Each row of a before or after table is a point. One or more steps were done to the points. Then noise was added and the rows were shuffled. The steps act on how far a point lies along the listed directions, d1 being the first. What was done? A step turns or swaps two directions, mirrors them in a line or flattens them onto one, adds a multiple of one to another, or multiplies one. Angles are multiples of 10 degrees, from the lower direction toward the higher: turns from -170 to 170, lines from 10 to 170 but not 90. Use the fewest steps. Two steps may share a direction if one is a turn and the other turns, adds or multiplies; they go together, in the order done. Otherwise the lowest direction goes first.
In the rows, zero is written as 128.

Directions:
(1): [186 139]
(2): [117 186]
Before (12 x 2):
[[ 78 113]
 [124 163]
 [117  86]
 [133 121]
 [136 116]
 [151 162]
 [141 150]
 [186 150]
 [147 113]
 [147 110]
 [221  48]
 [ 75  85]]
After (12 x 2):
[[128  82]
 [121 128]
 [103 131]
 [116 133]
 [127 104]
 [102 134]
 [ 92  79]
 [145 101]
 [115 173]
 [158 197]
 [163 167]
 [  9 147]]
Steps: turn d1 and d2 by -150 degrees

Directions:
(1): [129  84  71]
(2): [ 60 108 143]
(3): [103 181  86]
Before (10 x 3):
[[182 100  56]
 [ 73  70 157]
 [179 145 179]
 [129  61 152]
 [132  88 138]
 [134 143 141]
 [ 59 134  64]
 [ 65 150  80]
 [121 146 179]
 [170 134 121]]
After (10 x 3):
[[180 146 142]
 [110 132 212]
 [127 104 152]
 [ 67  65  85]
 [189  98 122]
 [138 100  95]
 [ 68 188 129]
 [137 128 121]
 [ 56 183 135]
 [129  77 193]]
Steps: turn d1 and d2 by 80 degrees

Directions:
(1): [184  72 116 159  76 148]
(2): [101  70 202 135 137 101]
(3): [174  93 109 108 207 125]
(4): [135 137 172 103 135 216]
(5): [119 101 112  38  94 117]
Before (13 x 6):
[[104 211  88 151 167 116]
 [141  34 158 182 148  83]
 [156 172  43 132  96 126]
 [134 135  92 123  49 157]
 [193  56 191 127 174 161]
 [130 140 108 158 114 141]
 [184  47 152 156 193 110]
 [128  99 141 133 211  97]
 [130 175  78 156 166 114]
 [118 112 106 151  66 125]
 [ 82 184 127 186 137  98]
 [135 150  57  79  87 133]
 [146 143 100 176  70 155]]
After (13 x 6):
[[ 59 206 104  59 147 110]
 [188  83  97 105  81 172]
 [200  73  84 132 132 161]
 [117 104 163 199  34 109]
 [164 137  59 122 108 121]
 [121  53 147 161  44  97]
 [164 135  69 151 161 123]
 [151 108 195 210  57 156]
 [173  59  93 116 116 137]
 [ 81 175 100  95 109 110]
 [ 54 160 156 149 106  89]
 [137 112 110 112 105 146]
 [ 75 148 121  31 133 111]]
Steps: multiply d1 by 1.6; multiply d2 by 0.7; turn d3 and d5 by -140 degrees; turn d4 and d5 by -30 degrees

Directions:
(1): [135 113 162 122 140 158  18  96 123]
(2): [178 112  99 226 128 118 123  98 167]
(3): [ 81 125 146 146  57 104 139  52  91]
(4): [ 84  39 126 130 111  81 107 172 158]
(5): [172 167 134  81  86  60 108 119 184]
(6): [187 109 168 140 139  73 129 150  47]
Before (13 x 9):
[[136  97 118 210 113 134 112 109 103]
 [205 219 183  82  72  50 179 106  39]
 [157  96 136 157 112  99 163 122 174]
 [131  97 137 164 142 135 142 152 114]
 [156  97  63 209 108 101 158 118 157]
 [193 224 156  48 107  35 177 149  94]
 [ 84  97 106 149  90  90  98  69 140]
 [125  83 144 195  94 101 100  81 153]
 [109 115 122 165 127 121 124 136 183]
 [198 154 177  49  95  38 102 137  70]
 [126 203 177  64  64  76 167 127  49]
 [146 133  97 136 128 149 108  85 149]
 [ 72  62 127 180  90 105 123 149 150]]
After (13 x 9):
[[ 90 104 106 139  84  76  94  65 151]
 [143 103 119 203 112 124 111 108 110]
 [112 189 175  82  78  97 175 130  28]
 [191 203 180 102  91  75 187 108  18]
 [106 113 123 166 129 124 125 133 179]
 [155 141  95 128 119 133 107  83 162]
 [138  95 145 182  84  85  92  80 169]
 [ 67  58 124 184  91 110 125 150 146]
 [137  82  62 227 121 127 166 122 136]
 [127  94 136 170 145 142 142 151 111]
 [202 161 177  44  88  28  99 137  78]
 [146  86 136 171 123 117 167 126 159]
 [166 202 153  74 130  72 188 154  64]]
Steps: add 1 times d1 to d5
